Each row of a before or after table is a point. One or more steps were done to the points. Then noise was added and the rows were shuffled. The steps act on columns, c1 being the first. Name the steps. A step turns or swaps two columns, mirrors them in a line or flattens them onto one, adds a multiple of one to another, or multiplies or shifts one. Angles are multiples of 10 degrees, from the lower column toward the higher: turns from -170 to 170, lines from 10 to 170 but not 90. Use the fewest steps. Two steps may share a column if one is a turn and the other turns, adds or multiplies; they go together, in the order done. Otherwise the lowest column goes first.

Before (8 x 3):
[[ 3.6 -3.7 -7.4]
 [ 5.2  5.3  4.6]
 [-2.1 -4.2 -2.5]
 [-5.4 -5.9 -0.6]
 [ 0.2 -2.4 -0.4]
 [ 2.9  2.9  5.6]
 [ 3.8 -6.5  4.4]
 [-3.1  1.7 -3.9]]
After (8 x 3):
[[ -2.1   0.4  -3.9]
 [ -4.0  -2.0  -5.5]
 [  5.5   5.6   1.1]
 [ -6.2   3.7   1.5]
 [ -3.7   3.3 -10.8]
 [  1.6  -3.1  -6.3]
 [ -5.8  -5.3  -3.6]
 [  3.4   2.4   2.6]]
Steps: swap c1 and c2; shift c3 by -3.0

Before (13 x 6):
[[ 0.3 -2.8  5.0  1.3 -9.0  5.2]
 [-1.0  0.5  2.9 -1.3  3.7  4.5]
 [-0.8  0.8 -1.7 -2.3 10.1 -8.6]
 [-1.4  1.7  0.4  0.8 -6.5 -1.6]
 [ 0.5 -1.0 12.8 -4.7 -8.1  0.9]
 [ 3.8 11.2  3.0 -0.9  0.2 -1.5]
 [ 3.7  0.4  3.0  0.7  5.2  5.2]
 [ 4.0  1.4 -1.7 -1.1 -9.3  4.3]
 [-1.3 -0.9  0.6  0.7  3.4  2.2]
 [ 8.9 -2.6 -0.3  0.4 -7.3  0.1]
 [ 1.9  3.5  3.1 -4.7 -6.3  1.2]
 [-1.0  2.3 -1.6  0.1  7.2  1.2]
 [ 1.5  2.7 -1.8 -3.9 -4.2  5.4]]
After (13 x 6):
[[ 7.1  1.2 -2.4  0.7  5.2  6.1]
 [-4.0  1.8 -0.4 -1.1 10.8 -8.5]
 [-0.8  8.2 -2.0 -3.1 -4.4  4.6]
 [-0.4 -2.5  2.6  0.1  3.5  3.0]
 [ 6.7 -6.6 -8.5  0.3 -7.1 -0.3]
 [-2.9  7.4 -0.2 -0.4  6.3  0.8]
 [-0.1  4.0  1.5  0.9 -6.1 -2.3]
 [ 4.0  2.6  2.2 -0.2  3.9  3.8]
 [ 5.9 11.5  0.2 -3.2 -6.3  1.0]
 [ 0.5  4.1 -5.0 -1.0 -8.7  3.8]
 [18.4 -2.5  5.5 -4.5 -7.6  0.2]
 [ 7.1 33.2 -1.6 -0.6  0.2 -1.9]
 [ 6.6 -8.6  1.5  1.4 -8.7  4.7]]
Steps: turn c1 and c3 by -60 degrees; multiply c1 by 1.6; multiply c2 by 3

Before (9 x 9):
[[ -4.0  -5.3   0.4   4.5   5.0 -11.7  -1.7   4.0  -3.4]
 [ -5.8  -4.5  -1.8   0.4   9.0  -2.3  -0.6  -2.5   6.5]
 [ -3.9   0.6  -1.9   3.7  -4.1  -0.7   2.1   2.7  -0.8]
 [ -0.9   7.7   2.2  -0.1  -2.1   1.3   1.5   4.5   6.2]
 [ -4.9   5.9  -1.0  -2.1   7.9  -4.4   9.6   3.7  -5.2]
 [ -1.5   7.8   5.3  -2.3   0.8   3.2  -0.6  -6.8  -2.4]
 [ -5.5   6.6   1.3  -2.9   1.3   0.0  -0.9   1.8  -3.4]
 [ -8.6  -2.1   7.5   2.2   9.8   3.6  -1.0  -5.8  -1.3]
 [ -0.2  -5.2   1.1   1.4  -2.6   4.0  -0.7   2.9  -1.4]]
After (9 x 9):
[[ -0.3   7.6   5.4  -2.9   0.2   3.1   0.5   0.0   0.0]
 [ -6.5  -5.0   0.8   3.0   4.5 -11.9  -1.6   3.2  -3.7]
 [ -1.6  -5.1   0.9   1.5  -2.3   3.5   0.4   1.2  -2.3]
 [ -4.2   6.9   1.2  -5.3   1.5  -0.6  -1.4   1.2  -3.9]
 [ -0.4   7.3   2.3  -0.9  -1.5   1.2   2.1  -2.2   2.7]
 [ -5.0   1.3  -1.6   1.9  -4.4  -0.8   3.5   1.9  -1.5]
 [ -8.3  -1.0   7.6  -1.1  10.7   3.7  -0.8  -0.5   2.2]
 [ -5.7   5.7  -0.8  -2.6   7.8  -3.0   9.4   2.5  -5.4]
 [ -5.6  -3.8  -1.9  -1.6   9.0  -2.0  -1.0  -3.4   6.3]]
Steps: turn c1 and c4 by 20 degrees; flatten c8 and c9 onto the line at 120 degrees

Before (12 x 12):
[[ -1.3   6.5  -7.4   0.9  -0.3  -0.6   0.9   4.6   1.4  -4.7  -2.7   2.0]
 [  8.6  -5.1  -0.5  -1.9  -9.5   0.1  -3.9   2.3   2.4  -4.1  -2.5   4.9]
 [  2.0  -1.5   4.6   8.5  -5.2  -4.5   4.9   2.6  -3.5  -1.2   1.4 -10.1]
 [ -1.6   1.3   3.4   5.5   0.2  -4.2   4.9   1.5  -6.0   2.3  -9.5  -7.2]
 [ -3.4  -1.5  -2.4  -5.2   5.6  -0.5  -1.1  -1.4  -3.2  -5.2   5.6   7.2]
 [ -2.5   3.6   0.8   3.1  -0.9   3.7  -0.3  -1.2  -1.0  -5.8  -1.4   7.4]
 [ -3.0   2.4   8.6  -0.6  -1.6  -4.5   2.4   5.0  -4.0   1.5   0.5  -5.9]
 [ -5.3   1.9   0.7  -0.2  -2.2  -4.6   1.8  -3.8   1.7  -2.8   0.2   2.5]
 [  0.2   3.4   6.6   3.8   3.7  -8.1   3.1   1.3  -1.5   3.1   2.8  -1.3]
 [  9.9   3.0  -5.2  -1.1 -11.1   5.7   3.7  -1.8  -0.8  -5.2  -6.3   2.1]
 [  0.3  -5.0   4.6  -2.0   0.0  -3.2   6.3   6.4   3.1   0.0   2.4   2.5]
 [ -4.8  -2.3   0.8   0.0  -0.3  -3.9   2.3   4.3  -5.2   4.9   5.5   3.8]]
After (12 x 12):
[[ -5.3   2.0  -5.4  -0.3  -2.3  -0.1   1.8   0.5   4.2  -2.9   0.2   1.5]
 [ -1.6   1.3  -5.2   5.4   0.3  -0.7   4.9 -10.1  -3.6   2.3  -9.6  -7.9]
 [ -3.3  -1.4   3.5  -5.1   5.6   7.0  -1.2  -6.8   0.3  -5.1   5.5   8.0]
 [ -3.0   2.3  -9.0  -0.6  -1.6  -6.6   2.4  -4.1  -6.1   1.4   0.4  -7.0]
 [  0.3  -4.9  -5.1  -2.0   0.1  -2.5   6.2  10.3  -4.9   0.1   2.4   5.0]
 [  8.6  -5.1  -4.4  -2.0  -9.4  -8.0  -3.8   6.0  -1.4  -4.1  -2.4   7.5]
 [ 10.0   3.0   2.0  -1.1 -11.1  -8.0   3.7  -2.6   1.5  -5.3  -6.0   0.6]
 [  2.0  -1.4  -8.6   8.5  -5.3  -6.2   4.9  -4.8  -3.5  -1.2   1.4  -9.4]
 [ -1.3   6.3   3.0   0.9  -0.4   6.5   0.8   5.9  -3.8  -4.8  -2.7  -1.1]
 [  0.1   3.3  -8.6   3.8   3.7   1.6   3.1  -2.0  -1.9   3.0   2.8  -3.1]
 [ -4.8  -2.3  -3.9   0.0  -0.3   1.0   2.3  -6.9  -5.8   5.0   5.6   4.9]
 [ -2.6   3.5   2.4   3.0  -1.0  -3.3  -0.3  -2.8   0.7  -5.8  -1.3   5.7]]
Steps: add -0.5 times c2 to c12; add -1 times c5 to c3; turn c3 and c6 by -120 degrees; turn c8 and c9 by -70 degrees; multiply c8 by 2

Before (14 x 18):
[[-4.8 -5.7 -0.2  0.1  1.5 -5.9  3.4  3.1  5.5 -1.1 -6.1  1.0 -4.6  2.8
  -4.1 -7.4 -2.8  5.5]
 [-1.5  3.6  4.4  5.7 -4.8 -0.5  4.3 -4.2  8.2  2.9  5.8 -4.0  3.6  2.1
   4.4 -4.5 -1.9  1.7]
 [ 8.4  4.6 -6.6  2.1  0.4 -6.2  2.2 -1.7 -1.9  5.0  2.7  0.4 -8.1  2.4
   4.7  3.5 -1.4 -4.8]
 [ 2.1 -0.3 -5.3  3.3 -2.5 -7.1 -4.8  6.9  2.2  3.7 -5.4  1.8 -0.5 -6.1
   2.4  1.6  3.3 -1.8]
 [-4.8 -1.7  1.1 -1.0 -4.5  0.5 -3.8  6.7  1.1  0.9  1.4  6.1  2.6  2.7
  -3.1 -3.9 -2.9 -5.5]
 [ 3.9 -0.4 -0.1 -0.8 -1.8  3.6  5.3 -5.1  8.3  7.4 -4.8  4.4  5.2 -6.9
  -6.1  0.0  0.4  0.7]
 [ 5.6 -2.0 -1.1  7.6 -3.8 -4.3  0.8 -0.4 -0.1 -0.4 -5.4  0.7  1.6  2.3
   0.5  5.1 -5.4  3.3]
 [-1.4  0.0 -5.5  0.5 -0.1  1.7  2.3  3.9  4.0 -0.6 -5.3  2.1 -7.1 -8.9
   2.1 -5.9 -8.3 -0.7]
 [ 8.6  3.5 -1.7  6.8  0.1 -7.8 -1.9 -1.1  5.4  1.9  4.7 -1.3 -1.1 -3.1
  -0.4  4.4 -0.3 -7.3]
 [ 3.9  0.1 -2.6 11.8 -2.4  2.8  3.6 -1.8 -5.1  0.0 -6.7 -2.9  3.7  0.9
  -4.8  5.0  1.7 -2.4]
 [-1.5  6.8 -1.7  9.1 -4.1 -0.1  0.3 -3.6 -4.0 -3.8  2.8  6.6 -9.0  1.4
   2.7 -5.6  1.9 -3.6]
 [-3.3 -5.0  3.1 -1.1 -1.9 -5.0 -3.7 -4.1  1.4  2.9  1.6 -3.5 -5.5 -5.6
  -0.8  6.2  1.4 -0.5]
 [-2.5 -0.3 -3.5 -0.4 -1.5 -4.1 -2.4 -3.8  8.0 -4.5  3.6 -0.7  3.8 -4.4
   4.1  5.5  3.3  1.4]
 [ 8.6 -2.8 -2.6 12.6  8.2  5.6 -2.8 -2.3 -2.2  4.8 -6.0  6.4 -6.8  2.5
   3.9 -5.2  2.7 -4.7]]
After (14 x 18):
[[  3.6  -2.3  -1.7   4.6  -2.6 -11.5   3.6  -2.1  -5.1  -0.7   7.4  -3.0
    3.6   0.4  -4.1   4.7   0.9   2.4]
 [ -5.3  -2.9   4.4   0.7  -4.5   1.3  -3.6   7.0   1.2   1.2  -4.3  -1.5
    3.7  -1.3  -2.9  -3.1  -2.9   7.8]
 [ -2.6   1.5  -4.1  -4.6  -1.9  -0.6  -2.5  -3.2   8.4   1.4  -2.5  -2.3
    2.3   5.6   4.3   5.5   5.4  -1.2]
 [  8.8  -1.9   6.5   7.4   7.8 -11.6  -2.5  -1.9  -2.3  -5.4   2.1  -6.8
   -5.1  -4.8   3.6  -5.0  -0.8   8.5]
 [ -1.5  -1.0  -3.8   0.1  -4.9  -5.9   3.6  -4.5   8.7  -1.2  -2.6   7.3
    3.5  -1.2   4.4  -4.2  -2.7  -6.0]
 [ -1.5  -6.6   2.7   1.6  -4.7  -9.2   0.6  -3.8  -4.1   1.5  -6.2  -4.3
   -8.0  -4.6   3.0  -5.4   4.0  -3.8]
 [ -3.3   2.6  -1.9  -4.7  -2.0   0.1  -4.1  -4.3   1.2  -2.4   0.5   5.2
   -7.4   3.5  -1.2   5.9  -0.9   6.4]
 [  2.0  -0.9   1.0  -6.3  -2.6  -5.3  -5.2   7.3   2.5  -5.8   3.3  -6.9
   -2.6   5.6   1.8   1.5   0.2   1.6]
 [  4.4   0.9   4.8   3.0  -1.6   1.7   4.6  -4.8   8.7  -6.3   1.8  -3.1
    2.6   8.1  -6.1  -0.4  -4.3  -0.1]
 [  5.5   3.7   2.1  -3.3  -3.4  -8.3   0.9  -0.7  -0.3   4.5   4.3  -2.5
    2.5  -1.6   0.2   5.0  -3.1  -0.8]
 [ -4.8   8.2   3.0  -5.9   1.2  -1.3   3.6   3.4   5.6   2.4   5.0  -2.3
   -3.0  -4.1  -4.5  -7.4  -1.5   1.3]
 [  9.2  -6.5  -5.1  -5.8   0.8  -2.8   2.6  -1.6  -1.9  -2.9  -2.8  -5.5
   -6.1  -5.1   5.1   3.5  -4.4  -0.8]
 [ -2.3  -0.6   2.1   1.4  -0.7  -0.2   1.6   4.2   3.9   6.1   4.3  -7.6
  -10.6   6.6   2.2  -5.8  -6.8   0.8]
 [  8.5  -7.3  -4.1  -7.2   0.4  -7.7  -2.0  -0.7   5.1  -1.4  -2.9   0.2
   -2.8   2.1   0.2   4.6  -1.1   3.0]]
Steps: turn c2 and c18 by -130 degrees; multiply c18 by 1.6; turn c11 and c12 by 150 degrees; turn c3 and c12 by 60 degrees; turn c4 and c6 by -80 degrees; mirror c10 and c17 in the line at 110 degrees; mirror c13 and c14 in the line at 10 degrees
